Each row of a before or after table is a point. The points were changed in one or more steps. Then noise was added and the rows were shuffled. The steps act on how far a point lies along the listed directions, d1 being the first. Name the steps. A step turns or swaps two directions, mirrors them in a line or flattens them onto one, adds a multiple of one to another, or multiplies one. Angles are multiples of 10 degrees, from the lower direction toward the higher: turns from -170 to 170, lines from 10 to 170 but not 90. Use the fewest steps. Two steps may share a direction if one is a turn and the other turns, adds or multiplies; they go together, in the order done. Otherwise the lowest direction goes first.

Directions:
(1): | -30 |  38 |  23 |
(2): | 42 | 33 |  1 |
Before, 10 rows:
| -22 |   3 |  -6 |
| -17 | -59 | -11 |
|  21 |   2 |  -9 |
|   9 |  33 |  -2 |
| -50 | -24 |  20 |
| -15 |  16 |  21 |
| -21 | -42 | -36 |
|  15 |   4 |  -8 |
|   5 |  22 |  16 |
|  26 |  -7 |  -8 |
After (10 x 3):
| -23 |   4 |   3 |
|  -5 |  33 |   2 |
|  27 |  12 |   9 |
|  49 | -31 |  -9 |
|  14 |   1 | -17 |
|  -7 | -43 | -40 |
|   7 |  21 |  16 |
| -28 |  -4 |   8 |
|   1 | -60 | -17 |
| -16 |   6 |   0 |
Steps: swap d1 and d2

Directions:
(1): | -19 | -16 | -35 |  43 | -21 | -10 |
(2): |   8 |   8 | -49 | -30 |  17 | -21 |
(3): |  12 |  -4 |  14 | -14 | -42 | -43 |
(4): | -21 |  60 |   0 |   7 | -10 |  -3 |
(5): | -47 | -15 |  -3 | -34 | -19 |  16 |
(6): | -31 |  -8 |  18 |   7 |  36 | -39 |
Before (10 x 6):
|   8 |   3 |   4 |   8 | -36 |  -3 |
|  20 |  28 | -12 |  -9 | -20 |  -6 |
|   3 |   0 |   8 |  -1 | -32 |   2 |
|   6 |  27 |  -6 |  23 |  41 | -39 |
|  59 | -30 |  -3 | -14 |  29 |  38 |
|  51 |  16 |  11 | -26 |   1 |   5 |
| -16 |   9 | -15 |  12 |  20 |  30 |
|  60 | -18 | -20 |  11 | -13 | -16 |
|  13 |  23 |  13 |  52 |   0 |  49 |
|  20 |  16 |  19 |  40 | -31 |  -3 |
After, 10 rows:
|  54 |   6 |  21 |  10 |  -9 | -23 |
|  -7 |   9 |   1 | -15 | -24 | -19 |
|  17 |  42 | -53 |  14 | -21 |  13 |
|   0 |  25 | -29 |  14 | -19 | -38 |
|  24 | -17 | -10 |  -3 | -12 | -23 |
|  -5 |   8 |  -8 |  -8 | -22 | -24 |
|   8 | -27 | -27 |  37 |  43 | -11 |
|   6 |   0 | -24 |  -4 |   1 |  38 |
|  16 | -18 |  11 |  49 | -37 | -23 |
|  40 |  24 |  39 |  41 | -23 |  37 |
Steps: turn d1 and d5 by 40 degrees; turn d2 and d4 by -110 degrees; turn d3 and d6 by 40 degrees

Directions:
(1): |  21 | -30 |  11 |  39 |   7 | -25 | -33 |  49 |
(2): | -29 |  -1 | -32 | -14 |  44 | -56 |  -6 |  -7 |
(3): |   2 |   7 | -12 |  48 |  30 |  10 |  60 |  10 |
Before (9 x 8):
| -23 |   6 |   2 |  -7 |  22 |   0 | -13 | -20 |
|  24 | -19 |  33 |  12 | -21 |  26 | -29 |  -2 |
| -15 |  11 | -16 |  -2 |  55 | -60 |  -5 |  -6 |
|  12 |   3 |  26 |  48 | -22 |  37 |  39 |  22 |
|  29 |  13 |  24 |  46 | -30 |  59 |  34 |  17 |
|   5 | -10 |  -1 | -30 |  -4 | -17 | -49 |  14 |
| -31 |   4 | -15 | -19 |   7 | -26 |  -8 |  -3 |
|   5 |   4 |  -4 |  24 |  34 | -15 |  -6 |  12 |
|  24 |  -8 |  22 | -10 | -40 |  17 | -32 |  -4 |
After (9 x 8):
| -34 |  16 | -25 |  18 |  34 | -33 |  53 |  -9 |
| -12 | -17 |  -9 |  10 |  33 | -42 | -26 |  -5 |
|  11 |  -5 |   2 | -32 |  -6 |  -7 | -52 |  19 |
|  -2 |   1 |  20 |  -7 | -35 |  25 | -12 |  10 |
|  -1 |  -3 |  27 |  11 |  -5 |  32 | -22 |  -7 |
| -30 |  17 | -34 |  30 |  56 | -32 |  43 |   4 |
|  18 |  27 |  40 | -32 | -40 |  45 |  -9 | -34 |
|  -5 |  22 |   1 | -27 |   3 |  13 |   0 | -30 |
|   4 | -17 |  -6 |  12 |  14 | -48 | -32 |  15 |
Steps: turn d1 and d2 by 140 degrees; turn d1 and d3 by 50 degrees

Directions:
(1): | -41 |   4 |   1 | -12 |  15 |  -2 |   5 |   4 |  59 | -42 |  36 |
(2): |  -7 |  23 |  21 |  30 |  15 | -60 |  15 | -33 | -13 |  17 |  35 |
(3): | -37 |  -8 |  42 | -25 |  45 | -11 |  15 |  12 |  -7 |  11 | -47 |
(4): | -31 | -18 | -37 |  58 |  37 |  26 |   1 | -17 | -13 |  -7 | -11 |
(5): |  20 |  58 |   5 |  -4 |  23 |  45 |  25 | -26 |  23 |  23 |  -4 |
Before (12 x 11):
|  -7 | -14 |   8 |  35 |  12 | -60 |   2 | -18 | -45 |  28 | -12 |
|   2 |  16 |  -9 |  14 |  26 |  12 |  18 | -24 |   8 |  17 |  -7 |
|  29 |  11 |   4 | -14 | -33 | -19 |  -6 |  -3 |  11 |   1 |  30 |
|   2 |  -3 |  23 | -23 | -15 | -25 |   5 |   6 |   5 |  -3 |   5 |
|  25 |  20 |  -2 | -16 |   3 |   7 |  -2 |  -5 |  -6 |  14 |   4 |
|  -8 | -26 | -18 |   8 | -18 |   5 |  -6 | -15 | -30 |  -5 | -11 |
|  -5 |  15 |   6 |   0 |  26 |   1 |  11 |   4 |  -3 |  13 |  -6 |
|  15 | -13 |  31 | -28 | -31 | -27 |  -3 |  23 |   1 |   0 |  10 |
| -32 | -10 |   3 |  -3 |  13 |  -7 |  10 |  12 |   0 |  -1 |  -8 |
|  29 |  36 |   5 |  22 |   6 |   2 |   1 | -29 | -27 |  37 |   2 |
|  -6 |  -5 |  -3 |   5 | -11 |  14 |   3 |  10 |  -8 | -12 |  -2 |
| -16 |  -8 |  -4 |   3 |   7 |   7 |  -5 |   8 |  -9 |  -1 | -23 |
After (12 x 11):
|  20 |  24 |  -1 | -10 |  11 |   0 |   1 | -10 |  -3 |  15 |   9 |
|  10 |  19 | -20 |  20 |   9 |  26 |   5 | -21 |  14 |   4 |  11 |
|  -9 |  -7 |   4 |  -1 |  -4 | -14 |  -6 |   8 | -12 |   0 | -12 |
|  16 |   3 |  16 | -32 | -14 | -23 |   6 |   3 |  13 |   8 |   3 |
|  -8 |   5 | -10 |  39 |  32 |  34 |  15 | -15 |   4 |   7 |  -6 |
|  23 |  32 |  24 |  -4 |  -9 | -28 |  -3 | -16 | -10 |  24 |  21 |
|  -5 |  -2 |   1 |   6 | -12 |   4 |   4 |   7 | -13 |  -7 |   1 |
| -20 | -15 |   2 |  27 |  13 | -52 |   0 | -13 | -20 |   9 |   1 |
| -24 | -14 |  -1 |  -8 |   3 |  -2 |   5 |  18 |  -1 |  -1 |  -9 |
| -10 |   6 |  -8 |  15 |  21 |  23 |  15 | -14 |   7 |  -1 |  -9 |
|   1 |  10 |  12 | -17 |   7 | -10 |   5 |  15 |   2 |   8 |   1 |
| -12 | -20 |  -7 |   8 | -17 | -17 |  -3 | -20 | -30 |  -3 |   0 |
Steps: multiply d2 by 0.4; turn d1 and d2 by -50 degrees; multiply d3 by 0.7; mirror d4 and d5 in the line at 120 degrees

Directions:
(1): |  35 |  19 |   8 | -12 |  28 | -28 |  22 | -22 |  -1 | -26 |  10 | -60 |
(2): |   0 | -41 | -20 |   9 |  21 |   4 |  22 |   8 |  41 | -36 |  48 |  19 |
(3): |  41 |  17 | -28 |  18 |  18 |  43 |   5 |  40 |  26 |  12 | -30 | -13 |
(4): |  24 |  28 |   9 |   1 |  24 | -50 |  24 |  13 |   5 |   8 | -12 |  57 |
Before, 11 rows:
|  22 |  26 |  17 |   2 |  17 | -44 |  19 |  19 |   9 |   9 | -13 |  55 |
|  19 |  14 | -13 |  -7 |   7 |  11 |   2 |  14 |   1 |   4 | -13 |  -1 |
|  -2 |   3 |  -8 |   5 |  -1 |  13 | -13 |  10 |   9 |   2 | -10 |  -9 |
| -14 | -24 |   1 |   8 |   2 |  -5 |   3 |   8 |  14 |  -6 |  18 |  26 |
|   5 |  -7 |  -6 |   0 |  -8 |  10 |  -9 |   8 |   0 |  14 | -18 |  -2 |
|  20 |  22 |   7 | -18 |   9 | -11 |   4 | -12 |  -3 |  -8 |  -5 | -14 |
|  27 |  30 |  -2 |  -1 |  15 | -20 |   8 |  32 |   9 |  16 | -29 |  44 |
|   0 |   2 | -15 |  -2 |  -9 |  19 |  -6 |  11 |  -3 |  -2 |  -4 |  -9 |
|  12 |   3 |  -8 |   4 |  10 |  13 |   2 |   6 |   5 |   3 |  -7 |  -3 |
|  -3 |   9 | -13 |  -6 | -16 |  19 | -15 |  13 |  13 |  13 | -10 |  -2 |
|  10 |  -6 | -22 |  11 |  14 |  15 |   2 |   8 |  17 |  -2 |   6 |  28 |
After (11 x 12):
|  45 |  37 | -19 |   3 |  -1 |  53 | -14 |  28 |   0 |  22 | -56 | -56 |
| -31 | -34 |  10 |  -3 | -15 |   1 | -10 | -17 |  -4 | -10 |  22 | -14 |
|  23 |   3 | -35 |  13 |   8 |  58 | -10 |  15 |  16 |   4 | -13 | -26 |
|  -5 |  21 |  18 |  -7 | -32 |  22 | -27 |  -7 | -27 |  21 | -33 | -46 |
|   3 |  21 |   4 | -12 | -10 |  -2 |  -9 |   1 |  -6 |  12 | -17 |  25 |
|  43 |  21 | -33 |   6 |  20 |  42 |   2 |  39 |  19 |  13 | -34 | -11 |
|  33 |  14 | -22 |  16 |  17 |  36 |   3 |  28 |  16 |  10 | -22 |  -9 |
|  38 |  19 | -30 |   0 |  14 |  18 |   6 |  29 |  39 |  -2 |  -5 | -21 |
|  24 |  14 | -20 |  12 |  22 |  16 |  -1 |  28 |  27 |  -3 | -16 | -10 |
|  34 |   5 | -18 |   4 |  15 |   7 |  11 |  17 |  17 |   1 | -16 | -21 |
|  29 |  13 | -28 |   3 |  18 |  17 |   9 |  30 |  18 |  -9 |  -5 |  -2 |
Steps: turn d1 and d2 by 140 degrees; turn d2 and d4 by 120 degrees; multiply d3 by 3

Directions:
(1): | -35 |   0 |   0 | -12 |  27 | -29 |  -5 |   5 |  53 | -42 |  10 | -16 |  -1 |   9 |
(2): |  37 | -21 | -30 | -17 |  27 | -11 | -21 |  27 |  13 |   4 | -16 |  20 | -34 | -32 |
(3): | -18 | -33 | -60 |   1 |   3 |  21 |  40 |   3 |   9 |  14 |  -5 |  -4 |  12 |  21 |
(4): | -30 |  15 |  -6 | -29 |  11 |  19 |  12 |  22 | -38 | -12 |  -4 | -42 | -18 | -34 |
Before:
|  -2 | -11 | -28 |   8 |   4 |  -4 |   3 |   3 |  16 |  -9 |   1 |   6 |  -1 |   0 |
|  -8 |   0 |  -3 |  12 | -18 |   3 |  10 | -15 |   5 |   5 |  12 |  -1 |  21 |  26 |
|   8 | -13 | -21 |  -4 |   1 |  -3 |  -2 |   1 |   5 |  -1 |  -7 |   2 |   1 |   1 |
|   3 |  -2 |   3 |  13 |  -7 |   2 |   1 | -14 |  11 |   2 |   5 |  11 |  17 |  16 |
|   5 |  -3 |  -8 |  -2 |  13 | -11 |  -2 |   3 |  16 | -16 |  -2 |   0 | -17 | -11 |
|  -7 |  -5 |  -6 |  12 | -20 |  13 |  21 | -17 | -14 |  19 |   7 |  -5 |  24 |  14 |
|   4 |   4 |  -4 |  11 | -24 |  16 |  16 | -13 | -24 |  13 |  -2 |   2 |  16 |   4 |
|  18 | -17 | -19 |  -8 |   5 |  -2 |  -7 |   7 |  16 |   3 | -11 |  15 |  -5 |  -6 |
After:
| -26 |   0 |  -4 |  24 | -29 |  11 |  33 | -31 |   5 |   2 |  11 |  -3 |  43 |  41 |
| -25 |  11 |  25 |  32 | -34 |  -6 |  13 | -40 |  21 |  -2 |  27 |   0 |  49 |  59 |
|   6 |  -5 | -19 |  -5 |  18 | -15 | -16 |  16 |  18 | -20 |  -3 |   4 | -20 | -23 |
|  33 | -24 | -40 | -35 |  34 |  -8 | -22 |  38 |  16 |  -5 | -24 |  11 | -42 | -47 |
| -39 |   2 |  14 |  31 | -30 |   1 |  31 | -43 |  18 |   3 |  25 |  -9 |  56 |  57 |
|  -3 |   1 |  13 |  21 | -13 |  -1 |   2 | -24 |  18 |   0 |  11 |  13 |  28 |  30 |
|  25 |  -3 | -12 | -16 |  24 | -10 | -16 |  21 |   0 | -12 | -13 |   2 | -42 | -43 |
|  12 | -14 | -25 | -18 |  18 | -11 | -14 |  16 |   9 | -10 | -12 |  -1 | -18 | -19 |
Steps: turn d1 and d3 by -70 degrees; multiply d2 by 3; turn d2 and d4 by 20 degrees
